Each point is reached from the start by the listed moves, each made 0, 1 or 2 times, or once backwards (-1), plus a little noise. Is the number of moves made odd or even? Then give how often each move was made.

Moves:
(1): [24.8 -3.8 11.3]
(2): [ 0.9 24.4  0.8]
Start: [-6.5 -3.0 -1.1]
Points:
[ 43.6 -11.2  22.2] => even (2, 0)
[ -7.4 -28.4  -1.9] => odd (0, -1)
[44.1 13.2 23.2] => odd (2, 1)

Moves:
(1): [28.2  4.0  8.0  8.5 -3.6  1.5 -2.9 -4.8 -0.7  6.7 -7.0]
(2): [-5.8 20.5  0.1 -1.1  3.1  4.4  4.4 -1.9 -0.6  5.9  2.6]
(3): [ 0.1 -1.1 23.4  0.1 -2.2  7.2  5.6  3.7 -4.0  3.4 -1.1]
(4): [-12.7   3.2  -3.5  27.3  -7.5   0.2  -7.7   0.7  -1.2   3.9   1.5]
(5): [ 3.9 -0.7  5.9  5.2 19.8 -5.2 -0.1  0.9  1.5 -4.2  5.7]
(6): [ 2.4 -0.5 -3.8 -0.8  2.4 18.2 -2.1  1.1 -2.1  0.9 -4.5]
(7): [  6.1  -4.4 -12.6   8.1   0.0   1.2  29.7  -9.0  -1.4  -4.6   1.0]
(8): [ 6.5  2.1 -0.4  1.5 -2.9 -2.5  9.2 20.6  1.6 -0.6 -1.9]
Start: [ -2.6 -16.1   6.7   5.5  -1.4   9.0   2.6  13.8  -5.8  -3.3   2.0]
Points:
[  3.2  29.5  61.4   8.7  19.2   4.4 -22.3  -2.6  -8.2  19.0   9.8] => even (1, 2, 1, 0, 1, -1, -1, -1)
[ -7.0  19.5  70.2  61.7 -26.4   7.5 -17.1  45.6 -12.5  27.0   0.0] => odd (1, 1, 2, 2, 0, -1, -1, 1)
[-13.6 -24.5  22.2  49.2   4.0  15.1  86.6  50.6 -13.3 -15.0  11.6] => odd (-1, 0, 2, 1, 1, 0, 2, 2)
[ 74.9 -31.5  83.1  -7.6  16.5  51.5 -22.4  25.7 -14.3   9.2 -23.0] => even (2, -1, 2, -1, 1, 2, -1, 0)

Moves:
(1): [25.5  0.7 -2.2 -6.5 -5.8  0.3 -3.2 -7.1 -5.6 -4.5 -6.4 -0.9]
(2): [-8.2 36.0  5.5  0.1  0.0 -3.2  1.2  1.1 -8.0 -4.9  2.0  2.1]
(3): [ 1.5 -6.7 34.8 -7.4 -1.6 -5.0  7.3 -0.4  6.6  0.2  4.1  5.4]
(4): [ 1.5 -0.3  3.3 33.3  1.4  2.4 -2.6 -6.6  0.4 -2.1  0.6  4.3]
(5): [ 5.8 -0.5 -5.2  1.5 28.8  2.4  4.9 -0.6 -2.8 -1.6 -8.0  4.9]
(6): [  1.8   3.7  -4.1  -7.6  -0.3  34.6   9.2   5.4   4.0 -10.3  -4.0   7.2]
(7): [ -5.8   0.7 -10.8   2.9  -3.8  -3.0  25.1  -7.7   0.6  -4.2  -7.1   1.4]
(8): [ 4.0 -3.3 -2.2  7.0 -1.9 -2.2 12.5 25.7 -0.5 -3.8  4.0 -1.6]
(9): [ 9.1 12.9 -4.6 -1.7  1.7 -2.7 -3.0 -3.0 33.5 -2.4 -3.0  3.8]
(10): [ 2.6  2.3 -0.7  1.0 -1.8  4.3  1.8  4.3 -3.4 22.8 -7.5 -1.8]
(11): [ 6.2  0.0 -1.2 -2.8  6.7  5.4 11.6  1.1  2.7  7.6 27.3 -6.6]
(12): [-1.7 -0.5 -4.8 -6.8 -3.2 -6.7 -0.2  4.4 -3.9  3.5  8.7 39.4]
Start: [ -7.7 -12.5   8.7   3.1  -5.1  -3.1  -7.6   7.3  16.3  -1.4   0.2  -3.6]
Points:
[ 32.7  66.1  66.7   6.0 -28.4  10.9  21.7 -14.9  34.3 -22.9 -49.5  32.1] => even (2, 2, 2, 1, 0, 1, 1, 0, 1, 1, -1, 0)
[ 43.8  82.7  11.1  40.7   7.1  10.7  47.5 -30.7  62.3 -47.0 -29.0  74.9] => even (2, 2, 1, 2, 1, 1, 2, 0, 2, 0, 0, 1)
[ 35.3  38.9 -31.9  61.1  43.2  30.4  76.3   9.7  32.9  -8.8  -9.8  58.9] => even (1, 1, 0, 2, 2, 1, 2, 1, 1, 1, 1, 1)

Moves:
(1): [16.7 -4.9 -4.0 -3.6  7.2  0.9  2.2  0.1  2.4  8.5  0.1 -0.7 -0.5  1.7
 -3.4 -3.1  0.1 -1.7 -3.6 -0.7 -5.2  4.1  5.4  3.3  2.5]
(2): [ 0.9 18.3 -2.8 -1.1 -0.1 -2.5 -5.3  0.5 -7.6 -1.1 -3.4  3.1  0.0 -3.3
 -3.2 -2.4  3.2 -0.7 -0.2 -2.1  4.7  2.3  0.9 -6.0  5.1]
(3): [-1.5  1.1 16.7  3.0 -0.8 -0.5 -0.5  2.9 -3.0  1.3 -1.0  0.6 -1.5 -3.9
 -2.6  4.3 -0.1 -6.2 -0.5  3.7 -4.1  0.8 -0.9  3.1  2.5]
(4): [  4.3  -6.1  -3.2  25.2   0.3  -5.0 -13.2  -0.1   0.0   6.9   8.2   2.6
  -2.2   0.7  -0.9 -10.0   2.2   4.6  -6.6  -2.8   6.0   1.5  -0.7  -1.0
  -7.0]
(5): [-2.0 -2.2 -1.0 -2.2 18.1  1.0  0.8  2.4  0.8 -4.7 -1.0 -1.7 -6.2 -1.2
  0.3 -1.9  0.8  1.6 -2.0 -1.8 -1.0 -4.7  0.6 -2.7  4.7]
(6): [-5.9  1.5  0.9  5.1 -0.5 19.0  1.3  2.9 -5.2  3.8  0.2 -3.7 -6.2  0.8
  2.8  3.1  4.3  1.6 -3.8 -4.7  1.8  4.8 -1.9  3.9  0.2]
(7): [-0.5  8.0  4.5  3.9  0.1 -3.4 15.7 -1.6  0.2  3.6  1.2  5.0  2.8  7.1
  1.1 -0.7 -3.2  1.4 -1.4 -6.2 -2.1  1.9  0.3 -3.6 -1.7]
(8): [ 1.0  0.1 -2.0 -1.5  1.8 -3.6  3.4 13.4 -2.2 -0.8  4.7 -8.6 -1.9  1.8
 -2.5 -1.0 -2.0 -1.3  2.1 -0.5  1.3  0.7 -4.5 -3.6  3.3]
(9): [-2.2  4.4 -1.3 -1.4  1.8  0.0 -1.0  5.5 13.1 -3.0  1.9  0.8  3.3 -2.4
 -0.2 -1.1 -2.0 -4.6 -1.4  0.0 -2.6  1.4 -3.4 -0.4  0.4]
(10): [-9.7 -7.0 -0.7 -6.6  4.3  3.0 -4.3 -5.0  0.7 20.0 10.8 -1.0 -4.5 -1.0
 -4.5 -1.9 -2.2 -0.3  2.6 -4.2 -3.0  2.0 -6.0 -5.7  0.6]
(11): [-2.6  1.0  0.8 -2.4  1.7  1.3 -1.8 -2.8  1.0 -4.7 18.9  0.6  0.6 -2.6
  0.8  1.0  5.6  7.8  7.8 -1.6  7.3  3.1 -0.8  6.5  4.7]
(12): [-0.4 -5.8 -4.1 -3.8  0.0 -0.7 -1.0  9.6  2.2  0.4  3.2 15.0 -2.1 -6.2
  6.5 -9.6 -6.0 -8.4  9.3 -1.1 -0.7 -2.6  3.8  2.5 -3.4]
(13): [-1.0 -2.1  2.9  1.7 -0.8  3.1 -0.4 -1.1 -8.5  1.0 -0.3  2.7 22.4  4.9
  0.0  0.8  4.4  0.9  3.4 -2.4  4.5 -0.8 -2.6 -2.3 -0.7]
(14): [ 4.3 -5.3 -1.5  1.8  4.2 -1.3 -2.9 -1.5  0.6 -2.0  1.3  7.3 -2.0 19.0
  1.0  3.7 -1.2 -1.4  2.7  6.2 -1.3  5.7  0.5 -4.8  7.3]
(15): [-2.5 -0.3  1.0  1.3  0.2 -1.4 -3.7 -0.8  1.2 13.2 -0.2 -7.3  4.2  0.8
 21.8 -0.3 -3.4  3.9 -1.1 -6.6 -1.7  6.9  4.2  0.4  0.2]
(16): [-0.5 -2.6  0.5  0.7  1.0 -1.5  2.3  3.2 -0.5  3.0 -1.9  4.0 -0.2 -3.5
  1.5 11.2  1.7  2.4 -2.4  0.3 -0.7 -1.2 -2.2 -7.0  3.9]
(17): [-3.8 -4.4  4.5  0.0 -0.8 -3.0  0.6  4.1 -1.0  4.9 -2.1 -0.7 -6.0  3.0
  0.7 -1.5 17.2  2.3 -4.7 -5.4 -0.1  0.5 -3.3  2.6  4.0]
(18): [ 1.3  5.2  0.2 -4.6 -1.1  4.7 -4.4  2.9  1.6  6.5 -3.1  2.8 -2.0  0.2
 -2.8 -8.5 -2.6 20.4  4.1  0.5 -3.1  2.2 -2.6  2.8 -1.4]
(19): [ 4.3  4.3 -1.2  2.9  0.6  5.2  0.3 -4.2  3.2 -0.5 -0.5 -4.9 -3.1 -0.4
 -1.1  2.0  3.7  0.5 12.8 -3.1  0.0  0.4 -3.9 -0.7 -2.2]
(20): [-7.6  7.4 -3.1  2.2  3.1 -1.0  4.1  0.6 -1.1  3.9  1.1  2.7 -0.7 -5.9
  0.7 -2.7 10.1 -1.6  3.4 19.8 -4.8  0.6  0.9  3.5 -3.1]
(21): [ 2.4  1.4  5.1 -2.6  3.2  0.1  2.7  0.9  4.8 -0.2  1.7  1.4 -4.5  0.2
  1.0 -3.5  1.0 -1.7 -1.0  5.9 19.1 -4.5 -6.1  0.1 -1.9]
(22): [-0.6 -4.9 -1.2 -3.3  7.0 -3.4  7.7  0.9  0.2 -3.7 -2.8  0.2  2.5 -0.4
 -2.7  1.6 -1.3  1.4  4.8 -2.5  1.8 16.7 -6.0  1.2  2.1]
(23): [-2.5 -2.8  3.2  4.0  1.7 -1.2  1.4  2.3  3.2  4.0 -3.9 -2.6 -1.5  2.1
 -5.4  3.2  1.6 -0.4  1.3  0.2  2.3  2.2 11.5 -0.5  0.0]
(24): [-4.3  3.9  0.7  2.8  2.6 -1.8 -2.9  2.7 -0.6  3.7 -0.3  1.8 -0.3  4.0
 -0.2  7.5 -0.9 -4.3  1.3 -0.3  2.8 -4.9  0.1 16.8 -6.4]
Start: [ -2.7   2.4   5.4   0.0   2.6   7.6  -4.4  -3.8 -11.0   6.7  -2.9   8.8
  -5.5   1.3  11.0 -12.4   3.8  11.1   0.0  -2.4  16.2   1.1  -2.2  -7.2
   6.0]
Points:
[-49.9  -1.0  21.8  18.4  45.2   5.1  -2.2  -7.7 -14.3  58.4  38.4  38.2
  43.4  47.0  10.8 -35.8 -17.4  58.5  32.5  -6.8  -0.6  68.0 -12.5 -21.7
  14.3] => odd (-1, 0, 1, 1, 1, 0, 2, 0, 1, 2, 1, 0, 2, 2, 1, -1, -1, 2, -1, 1, -1, 2, 1, 0)
[-20.9  16.0  35.6 -31.0 -26.3  24.9  -7.3  25.7 -51.3 -13.9  -2.0  62.6
   1.7  -4.4   0.7  -8.6  33.2  18.0  33.9 -30.8   8.0  32.3 -32.4 -22.6
  49.6] => odd (-1, 2, 2, -1, -1, 1, 0, 0, 0, 0, 1, 2, 1, 1, -1, 1, 2, 1, 0, -1, -1, 1, -1, -1)
[ -1.3   5.7  33.5  -7.4  25.0  22.4  16.6  -2.1  27.4  70.0  48.4  42.5
 -49.9  -1.9  13.8 -10.3   1.4  15.1  33.7  14.2  -8.2  -0.6 -34.2 -14.4
  11.7] => even (1, -1, 2, 0, 0, 0, 2, 0, 1, 2, 1, 1, -1, 1, 0, 2, 0, 1, 2, 1, 1, -1, -1, 0)
[-42.5 -12.3  50.4  62.1 -12.8 -15.3   0.4   7.9   0.6  72.5  26.9   2.6
 -10.4  51.6  53.3   3.6  32.8 -11.1   1.9  -8.4 -18.8  25.5   2.2 -18.6
  12.0] => odd (-1, -1, 2, 1, -1, 0, 2, 1, 1, 1, 0, 0, 0, 2, 2, 0, 2, -1, 1, 1, -1, -1, 1, 0)
[-50.7 -11.5  48.8  61.4  17.8  21.1 -13.5  35.1 -38.1  45.6  39.3  14.1
 -24.4   7.8   5.1 -12.1  75.3  57.7  -7.3   3.1  94.9  25.0 -19.2  28.4
   5.8] => odd (-1, 0, 1, 2, 0, 2, 0, 1, -1, 0, 2, 0, 1, 0, 0, 1, 2, 1, -1, 1, 2, 1, 2, 1)
[  8.7 -29.1   5.3 -65.4  57.8   4.2   6.5  17.8  11.3  32.7  59.9 -13.6
  13.1 -46.3  15.3 -12.1  -8.9 -15.2  48.2 -11.2  27.4  23.7 -23.3 -28.9
  38.4] => odd (2, 0, 1, -1, 1, -1, -1, 2, 1, 2, 2, 1, 1, -1, 1, 1, -1, -1, 1, 0, 1, 1, 0, -1)
[ 24.5 -23.0  32.0  16.9  12.3  -3.4 -11.4  20.1 -22.8  21.4   8.4 -10.5
  42.0  17.6  14.2  -1.6  12.0  11.1  -2.6   6.7  35.1  57.6 -49.5 -35.1
  32.5] => even (1, 0, 2, 1, -1, 0, -1, 2, 1, 0, 0, -1, 2, 1, 1, 1, 0, 0, 0, 0, 1, 2, -1, -1)
[-51.6  41.4  29.5 -28.0   8.7   6.8 -26.6  17.8 -34.2  43.4   0.1  40.6
 -12.9  -7.3  44.2  -8.9  60.5 -11.3  15.7  41.3  46.8 -21.7 -31.1  -2.3
  22.9] => odd (-1, 2, 1, -1, 0, 0, -1, 0, 0, 1, 0, 1, 1, 1, 1, 1, 2, 0, 0, 2, 2, -1, -1, 1)
[ 18.2   7.9  14.3 -29.7  55.0  68.1 -43.7  19.4 -22.2  56.8  46.0   0.7
 -58.7  -8.4  29.1 -40.6   8.4  53.8  23.4 -32.7  58.9  -5.5 -21.4  27.6
  25.2] => odd (2, 1, 1, 0, 2, 2, -1, 1, -1, 1, 2, 1, 0, 0, 1, 0, 0, 2, 1, -1, 2, -1, -1, 1)
[ 22.7  38.9 -21.6  44.1  42.9  13.0 -19.8   0.4   5.4  67.7  42.8  11.6
  32.7  15.6 -11.6 -10.2  20.5  43.8  20.4  -6.9  49.6  13.3 -34.1  -4.5
 -10.4] => odd (2, 1, -1, 2, 0, 0, 1, 1, 2, 1, 1, -1, 2, 0, 0, 2, -1, 1, 2, 1, 1, 0, 0, 2)
[-46.8 -20.1 -25.2  50.8  71.6  15.5 -17.5  31.3 -32.1  47.1  41.4  61.4
  18.0 -12.1  52.9 -14.0  78.2  14.0  -0.8 -24.2  32.4  43.5  -2.0  36.4
  13.8] => odd (1, 1, -1, 2, 2, 2, 0, -1, 1, 0, 2, 2, 2, 0, 1, 2, 2, -1, -1, 2, -1, 2, 0, 2)
